Each row is a point. The points of each table are mixes of a few directions, plus a little noise. How many directions does each table use, and how many do they share? Where both have some left over, give the other angles between the two spaces (their principal angles), to ten degrees, smallest first.
In the rows, zero is written as 128.

First (7 x 2):
[[129 131]
 [134 155]
 [106  22]
 [138 179]
 [135 162]
 [114  63]
 [139 185]]
Second (4 x 2):
[[ 96 129]
 [ 97 130]
 [ 88 130]
 [231 126]]
Directions: first 1, second 1, shared 0; angles 80

First (5 x 4):
[[ 21 131 137 146]
 [129 119 159  46]
 [189 126 123 117]
 [204 129 110 144]
 [ 96 135 110 187]]
Second (7 x 4):
[[139 152 157 121]
 [136  72 148 132]
 [161 166 189 109]
 [194 124  40  92]
 [ 65 105  66 160]
 [ 42 133 180 174]
 [160 144 117 110]]
Directions: first 2, second 3, shared 1; angles 70

First (10 x 8):
[[143 117 134 130 157 159 160 116]
 [249 208 114 192  49 153  98 120]
 [113 114 109 117 140 145 155 116]
 [ 41 118  80  84  87  66  94 141]
 [142 111 145 127 175 161 168 118]
 [ 41 107 117 133  78  93  77 141]
 [166 117 151  75 229 133 194 126]
 [ 70  98 158 107 151  91 108 148]
 [197 181 122 176  63 137  92 128]
 [119 109 153 138 150 143 135 127]]
Second (9 x 8):
[[185 119 126 154 147  84 124 127]
 [138 136  95 149  92 106  91 110]
 [ 71 134 107  87 100 157 129 146]
 [182 102 134 142 187  71 211 165]
 [ 29 152 146 108  85 222 108  93]
 [145 120 124 174 108  99 126  94]
 [129  91 165 129  88 106  65  86]
 [193 160 123 125 240 136 194 193]
 [ 78 136 131  81 109 173  99 138]]
Directions: first 4, second 5, shared 1; angles 40, 40, 50

First (8 x 11):
[[150 220 111 139  84 112  76 151 111   7 112]
 [116  80 137 122 150 137 154 115 136 191 137]
 [140 173 119 134 107 120 104 141 120  69 120]
 [106  36 146 117 173 144 180 104 143 248 143]
 [126 113 131 126 134 130 137 125 129 146 130]
 [130 134 128 128 125 127 124 130 127 119 128]
 [118  86 136 124 148 136 151 117 135 183 136]
 [142 181 118 135 101 119  98 140 118  58 120]]
Second (10 x 11):
[[134 131 155 171 183 138 108 122  76 110 174]
 [209  86 154  48 100 137 163 174 147 190  43]
 [108 140 129 163 153 129 112 114 107 106 166]
 [139 120 121  96 100 125 143 139 153 146  94]
 [ 52 162  81 159 101 111 117  93 159  91 159]
 [ 89 153 131 199 179 130  96  99  86  84 203]
 [ 96 144 116 158 137 124 115 110 123 105 160]
 [187  98 152  77 119 136 148 161 131 169  75]
 [146 120 134 113 124 130 134 138 130 139 112]
 [122 126 107  96  85 119 144 132 170 141  93]]
Directions: first 1, second 2, shared 0; angles 70

First (8 x 12):
[[138 120 174 130 170 106 164 108 138 118  84 197]
 [115 148 190 119 205  96 175 121 189 132  98 182]
 [ 68 187 129  65 145 129 118 142 225 191 182  19]
 [144 105 125 118 103 136 122 104 102 131 106 137]
 [173  90 126 196 126 122 138 135  50  67  96 220]
 [112 156  62 186 110 142  87 209 111  99 219  66]
 [114 132 139  72 116 133 126  94 160 170 118  88]
 [160  85  79 139  48 158  93 112  43 114 124 116]]
Second (9 x 12):
[[ 76 239  82  89  97  60  57 117  89 108 170  91]
 [153 140 158 202 153 116 168  44  83 166  85 154]
 [ 93 230 106 183 165  63 104 156 105  89 178 136]
 [160  42 128  84 124 131 141 147 136 121 156 121]
 [118  81 159  56 137 174 146 176 223 132 101 136]
 [143  93 121 143  91 193 125 140 124 130  89 133]
 [137 136 113 179 158  91 135 147 104 111 186 121]
 [179  32 165  95  98 167 157  82 106 125  30 205]
 [ 97 160 121 121 130 155 121 145 185 171 157  55]]
Directions: first 3, second 6, shared 3

First (10 x 18):
[[192 133 106 157 145 159 155 141 151 117 169 132 175 113 106 135 140 148]
 [190 133 107 156 145 157 153 141 150 117 168 132 172 114 107 134 139 147]
 [170 131 113 148 139 148 146 137 143 121 155 130 159 118 114 133 136 141]
 [  7 119 169  73  95  70  78 103  84 148  50 121  40 156 169 114 106  90]
 [217 135  98 169 152 170 165 146 160 113 186 133 193 107  98 138 144 156]
 [177 132 111 151 141 151 148 138 146 120 160 131 163 117 111 133 137 143]
 [ 94 125 140 112 118 112 114 121 115 134 106 126 103 136 140 124 122 117]
 [ 36 121 159  86 103  84  90 109  95 143  68 123  61 149 159 118 111  99]
 [ 45 121 156  90 105  88  93 111  98 142  74 123  68 148 156 118 113 102]
 [153 130 119 140 135 140 139 133 137 123 145 130 146 122 119 131 132 136]]
Second (10 x 18):
[[ 74 146 144 103 111 104  88 120 118 134 114 148 100 144 145 113  99  94]
 [100 138 137 114 118 115 106 124 122 131 121 139 113 137 137 120 113 110]
 [242  91  92 181 166 179 213 144 149 117 158  86 188  93  93 159 189 199]
 [171 114 115 148 143 148 160 134 137 124 139 112 151 115 115 140 151 156]
 [227  95  98 174 161 173 202 142 147 118 154  92 180  98  97 155 182 191]
 [125 129 128 127 127 127 126 128 127 128 127 129 126 129 129 128 126 127]
 [ 54 153 151  94 104  94  73 118 114 135 109 155  89 150 151 109  88  82]
 [146 122 124 136 134 136 141 131 131 126 133 122 137 123 123 133 138 139]
 [ 25 163 160  79  94  81  51 113 108 138 102 167  74 159 159 100  73  64]
 [116 132 132 123 124 122 119 126 125 129 125 133 121 132 132 125 122 120]]
Directions: first 1, second 1, shared 0; angles 30

First (10 x 24):
[[ 96  93 114 122 145 122 143 116 123 113 118 136 140 115 133 106 108 138
  138 133 109  90 127 138]
 [179 196 152 141  86 115  88 142 130 138 151 121 108 139 124 176 173  93
  109 122 175 201 111 116]
 [132  98 126 106 147 152 144 146 142 160 124 106 136 150 121 112 106 164
  129 126  95 105 157 122]
 [139 103 114  97 141 157 138 122 121 155 130 107 145 161 128 115 120 156
  135 105  92 112 146 124]
 [127 113 168  69  99 115  96  98 117  75 119 115 145 181 144 147 188 133
  117 110 108 132  71 105]
 [117 113 137 124 148 164 143 120 141 119 115 116 131 148 128 116 126 162
  131 121 103 112 134 107]
 [ 74 155 137 208 132  84 137 130 142  71 112 180  99  38 133 123 106  90
  129 182 184 126 108 142]
 [147 140 105 139 139 167 139 122 124 156 138 121 129 138 124 124 123 137
  137 109 124 139 151 124]
 [ 83  75 135 102 125  46 129 165 134 118 111 141 134  84 130 110  88 112
  121 176 123  77 123 166]
 [184 194  91 170 115 159 121 118 108 174 162 134 117 122 122 148 142  98
  134 100 165 190 149 132]]
Second (9 x 24):
[[129 123 144 139 153 120 127 153 146 141 122 111 107 130 118 140 122 150
  102 127 121 114 137 126]
 [153 134 134  84 114 111 104 115 104 138 130 104 132 167 123 151 161 113
  133 106 112 143 117 121]
 [141 102 122 158  98 150 148 207 249 142 157 141 185  69 222 135 141 129
   29 143 179  97 137 144]
 [123 129 125 122 148 142 138 112 125 129 108 103 135 153 120 135 132 122
  155 126 108 127 150 101]
 [132 139 127 156 105 139 112 118  82 115 171 199  90 100 102  82  97 175
  114 118 150 150  79 180]
 [144 184 129 110 125 108 114  97  75 151 115 101  78 124  95 140 151  84
  180 119 126 162 130 115]
 [ 98  86 131 120 133  88 139 157 177 110 104 116 172 116 160 145 124 101
  108 161 130  87 143 123]
 [112 126 122 142 145 156 134  88  81 106 128 154 114 153  87  96  97 164
  168 121 107 138 121 128]
 [120 130 118 122 131 137 135 104 115 120 116 122 141 140 125 125 129 113
  161 131 118 132 138 112]]
Directions: first 5, second 6, shared 2; angles 30, 40, 90

First (8 x 32):
[[171 131 105 138 147  66 136 126 114 171 180 106 107  88 133  97 139 111
  121 108  72 135 151 142 122 146 106 143 154 196  61 117]
 [ 97 117  93 136 153 170 130 117 142 143 147 146 120 105 173 144 131 114
  117 129 117 149 143 159 119 141 137 137 138 113 143 133]
 [ 77 100 173  92 103 154 121 122 129 109  97 132 138 146 114 156 149 129
  155 118 179 113 159  98 144 107 158 100 112  84 157 152]
 [ 97 111 135 123 134 134  77 131 111 130 117 130 128 139 149 131 155 114
  146 114 130 129 132 122 157 139 151 117 132  72 155 152]
 [249 207 112 174 112  92 197 149 146  93 118 119 141 152  62  90  43 181
   80 184 114 118  30 132  78 113  59 164 110 226  94  61]
 [124 126 141 119 118 132 141 126 134 120 121 128 132 132 115 136 125 133
  130 129 143 122 135 119 124 117 129 122 122 133 128 128]
 [105 123 140 125 123 145  93 133 120 113 102 133 136 151 134 135 137 128
  140 129 145 125 114 118 147 129 145 118 121  75 163 143]
 [106 110 125 118 135 133 127 119 128 144 143 128 121 110 144 136 145 114
  134 114 124 132 160 132 131 132 139 124 136 126 122 138]]
Second (11 x 32):
[[176  89 111  75 113  83  91 214 104 168 127 104 128  75 108  25 102 118
  141  92  81 112 183  79 199 111 147 172 141  21  87 163]
 [113 149 148 141  96 134 116 109 127 112 116 141 135 143 126 156 108 123
  133 130 164 145 108 135 125 136 124 128 106 125 147 122]
 [132 118 138 136 122 122 140 121 145 143 130 128 129 121 115 150 108 129
  108 122 128 134 130 118  88 141 155 151 108 126 143 142]
 [ 85 184 144 132 103 154 105 142 127 102 108 125 134 146 116 170 105 107
  105  93 155 112  97 102 115  82 151 147 109 131 119 133]
 [ 81 161 139 123 119 137 130 131 141 124 130 131 136 127 124 163 118 104
  101  91 136 127 118 129 103  95 140 168 110 146 115 127]
 [ 94 148 131 135 128 137 138  93 130 109 136 148 134 144 150 149 150 121
  142 138 150 148 113 175 135 132  86 115 130 169 131  97]
 [138 142  64 101 173 123 166 159 152 121 154 133 153 128 114  96 161 122
  138 109 107  65  93  98 130 150  72 108 185 164 101 152]
 [152 102 145 165 162 153 139 114 130 140 116  99  94 138 124 167 130 159
   87 156 103 120 143 108  63 113 205 108 115 150 150 136]
 [168  91 141 141 144 136 106 142 102 142 109  96  94 124 130 109 129 155
  118 155  98 126 166 109 134 104 185 107 127  98 130 131]
 [154 114 104 118 126 108 136 119 126 124 140 148 143 129 135  88 143 134
  173 151 138 132 119 146 170 180  65  97 153 123 135 123]
 [116 110 143 142 123 120 141  65 124 124 141 156 126 135 165 135 153 135
  161 171 149 186 140 210 147 165  77 107 123 157 151  81]]
Directions: first 4, second 6, shared 0; angles 30, 50, 70, 80

First (9 x 32):
[[179 128  86  88  52 200 159 195  95 151  78 138  67 220 131  47 129 101
  176 103 120  53 153 125 176  84 146  86  99  25 154  86]
 [128 149 165 124 127 123  76  80 115 145 107  96 154 136  95 102 109 133
   98  90 117 127 160 128 119 159  74 137 133 132 136 160]
 [111 103 138 116 124  92 123  94 180 145 153 153 157  93 122 162 126 120
   98 126 138 117 132 117  76 148 158 154 179 156 125 113]
 [135 133 109 140 144 172 153 181 103  93 123 133  94 153 132 130 149 114
  166 143 135 132 125 143 176  92 133 108 105 114 122 100]
 [110 116 113 150 150  87 157 134 145 115 164 142 134  80 166 170 138 148
  134 173 132 164  79 126 111 130 163 134 126 161 114 137]
 [141 135 113 126 133 184 143 176 101 102 112 131  93 169 116 117 146 104
  159 127 133 114 141 143 177  92 124 108 110 102 126  94]
 [102 131 160 142 180 129  96 103 138 102 142 122 152 108  92 170 137 115
  103 120 139 152 152 141 125 137 101 150 154 175 114 123]
 [114 109 130 124 122  80 131  97 169 148 155 144 156  86 142 154 119 138
  106 140 131 132 110 115  76 151 159 147 158 154 126 134]
 [134 151 139 143 117  79 114  92 104 155 122  92 145 108 154  98 103 177
  117 132 105 155  97 120 113 163  98 125  91 129 134 200]]
Second (11 x 32):
[[157  70  73  58   7 106 188 149 198 207 132 198 109 144 171  93 113 112
  138 132 131  30 116  87  65 120 243 122 173  56 157  72]
 [128 127 126 127 127 129 129 130 128 128 127 129 126 129 129 127 129 127
  130 129 128 126 128 128 129 127 130 127 127 127 129 126]
 [149 120  91 116 106 179 170 194 112 114 115 150  82 171 140 110 146 106
  173 138 134  99 127 132 170  83 159 101 110  82 132  83]
 [119 131 144 133 137 107 111 100 134 135 134 119 148 110 124 135 120 137
  109 124 125 139 128 125 110 146 116 140 136 147 126 146]
 [130 115 125 112 101 105 131 111 153 155 134 141 139 118 136 124 117 130
  115 126 127 110 124 116  96 141 150 136 148 123 135 127]
 [102 141 174 147 162  75  77  53 139 137 142  99 181  79 112 151 109 154
   79 116 121 167 129 127  87 178  85 158 144 184 121 182]
 [115 134 151 137 144  99 102  88 135 134 136 113 155 102 120 139 117 142
  101 122 124 148 128 126 105 155 106 144 138 157 125 155]
 [118 141 147 144 156 119 106 107 119 117 131 109 143 114 117 139 126 137
  115 125 126 154 130 134 130 141  98 136 124 153 122 151]
 [147 147  96 147 157 224 164 228  64  61 104 125  60 191 123 117 166 100
  197 143 136 134 134 158 232  57 116  86  72  91 119  84]
 [113 154 156 159 181 131  98 111 101  97 128  95 141 116 108 145 133 137
  118 125 126 173 133 145 150 136  75 134 111 164 114 157]
 [130 128 124 128 129 135 132 136 124 124 126 129 123 133 128 127 131 125
  134 129 129 127 128 130 135 122 128 125 124 124 127 124]]
Directions: first 4, second 2, shared 2

First (11 x 32):
[[121 121 120 127 124 129 134 137 135 142 124 129 131 128 140 139 113 126
  123 134 133 124 106 133 150 136 124 139 118 107 136 105]
 [162 153 149 139 102 127 109  99 115  85 126 120 128 136 109 100 177 100
  120 145 134  70 183 107 114 110  68 116 134 159 142 149]
 [148 176 155 149 123  65  96 185 156 117 144  98 104 103 147 131 111 154
  158 222 129  97 179 191 130  59  62 138 131  85 121 147]
 [116 115 137  96 172 134 147 146 138 142 140 152 119 111 138 105 109 160
  150  91 116 192 105 128 115 138 186 107 139 137 127 150]
 [ 95  74  68 142  90 195 153  58  90 153  93 135 170 175 106 179 136  72
   69  59 141 116  62  75 151 208 172 153 102 141 127  57]
 [110 134 114 146 125 108 118 148 131 145 127 108 126 125 133 167 102 142
  134 154 126 137 125 161 128 113 139 148 124 100 105 118]
 [136 104 130 100 126 152 156 136 146 142 121 156 131 129 152 100 120 109
  113 120 139 111  79 104 179 165 100 125 108 105 174  88]
 [102 147 118 150 150  91 105 149 124 138 140 101 118 115 121 175 102 174
  156 141 112 184 154 178  79  86 185 138 147 126  69 163]
 [111 112 100 147 110 154 129  84  98 129 114 121 147 152 103 160 144 108
  105  95 129 129 122 106 111 151 161 137 127 154 107 116]
 [145 183 158 148 137  65  90 171 143 107 149  97 102 101 133 127 122 166
  167 200 121 123 199 186  94  52  95 126 148 116 100 181]
 [161  94 157  64 146 192 170  90 130 107 126 196 131 131 130  26 171  95
  110  48 134 122  93  40 154 193 115  77 130 178 200 130]]
Second (8 x 32):
[[175 145 147 119  70 125 139 121 129 108  83 198 116 137  70 151 140  93
  148 141 109 135 136 176 125 155 114 114 132 133 182 113]
 [ 70 105 112 154 162 125  89  92 115 178 150  81 132 141 194  76 103 138
  134 105 159 117 152 143 133 136 118 117 173 130  74 122]
 [102 128 147 122 151 164 159 177 160 143 187  91 138 118 170 127 111 136
   92 135 100 171  84  97  99 104 179 137 114 125  93 164]
 [136 100 114 112 158 121 147 228 133 120 116 146 163  72 124 167 150 159
  162 158 115 131  83  42 103 105 167 179 110 122 135 142]
 [148 144 152 127  78 126 125  84 126 129 101 177 109 151  94 129 124  85
  140 129 122 144 153 202 130 158 107  90 151 126 164 104]
 [136 142 127 162 120 119 100  51 124 101 107 136 112 155 104  99 120 134
  117 127 112 105 121 185 176 135 122 111 129 140 152 134]
 [107 108 114  85 197 108 156 187 121 117 164  78 151  70 138 182 148 162
  122 138 159 145 114   7 116  66 147 150  78  83 110 122]
 [150 153 110 145  88 134 109  85 115 126 115 116 105 179 128  94 127 119
  107  92 147  75 181 172 143 165  69 126 137 166 115 123]]
Directions: first 4, second 6, shared 0; angles 40, 80, 80, 90
